Rows are points. Two turns around zero, p and q, are shown by what they do to some points. Where does a point land after both, in the order given? Backwards means that the second turn is done in reverse. Each puzzle has new turns, and all numbers are rounded.

Turn p:
[161 47 45] -> [110 88 102]
[-336 133 -39] -> [-208 38 -296]
[21 -68 34] -> [-19 -35 68]
[57 -191 246] -> [-144 -18 281]
[161 94 -162] -> [242 16 -48]
[-64 -15 -124] -> [19 -89 -107]
Turn q:
[-62 -65 125] -> [-21 -25 150]
[271 46 -147] -> [91 -138 -264]
[-252 66 153] -> [6 189 235]
[42 -48 -131] -> [-77 -26 -121]
Where do these land?
p, then q: [-39 6 208] -> [62 153 132]
q, then p: [52 275 -130] -> [289 55 -94]
p, then q: [-22 -146 -100] -> [-134 -112 36]
q, then p: [134 -245 -69] -> [-137 -252 -22]
q, then p: [-177 146 -86] -> [64 190 -141]
q, then p: [53 -37 178] -> [-45 -7 184]

Turn p:
[-65 163 56 -69 -100 157] -> [-39 -88 -34 -45 -239 60]
[139 -12 106 161 206 -197] -> [-60 280 127 100 165 48]
[-27 266 36 116 -219 0] -> [-185 -65 -13 196 -239 -15]
[36 -72 104 37 113 67] -> [60 56 126 -55 34 95]
[17 62 -135 -7 175 -114] -> [-93 112 -140 -16 150 51]
[-134 -212 -208 126 124 136] -> [5 -235 33 -91 281 111]
[-183 -250 166 -66 -174 -31] -> [87 -123 207 -133 -32 -273]
[218 55 -125 -298 -124 -17] -> [226 63 -306 45 -120 -76]
Turn q:
[-115 -122 28 -49 164 -33] -> [-186 -42 36 5 106 -102]
[-51 -124 -191 -105 80 -123] -> [-44 105 -84 58 179 -178]
[-109 94 44 31 -150 392] -> [-67 -116 -174 -3 -88 379]
[-58 122 155 50 -241 113] -> [107 -192 -90 -68 -170 160]
[2 -79 -51 -232 101 -180] -> [-75 116 -48 -113 92 -250]
[230 242 76 123 -43 40] -> [154 102 143 -10 -250 137]
[-101 -117 -38 -28 165 -91] -> [-144 -4 34 57 120 -149]
[20 -282 -2 -15 46 52] -> [-52 -34 61 -60 270 29]
[183 266 -23 226 -122 -170] -> [308 65 123 135 -258 -27]
Where do these land?
p, then q: [-64 182 -297 103 -414 113] -> [198 -195 -8 250 425 9]
q, then p: [171 -61 134 69 109 -151] -> [25 213 132 -40 -131 -89]
q, then p: [91 -22 78 32 71 21] -> [12 40 69 -66 -103 0]
p, then q: [-26 238 -101 77 41 78] -> [-54 -85 -163 135 76 143]
p, then q: [-146 -80 99 0 -42 -50] -> [-19 -84 11 -112 -14 -147]
p, then q backwards: [22 267 41 -119 64 27] -> [1 223 -23 -141 14 148]
p, then q: [-26 -87 109 -397 104 -86] -> [92 281 -157 -179 -138 -181]
q, then p: [-119 -293 -112 40 56 -70] -> [-102 146 80 -105 257 86]
q, then p: [96 -145 50 194 10 119] -> [95 39 187 -88 -37 173]
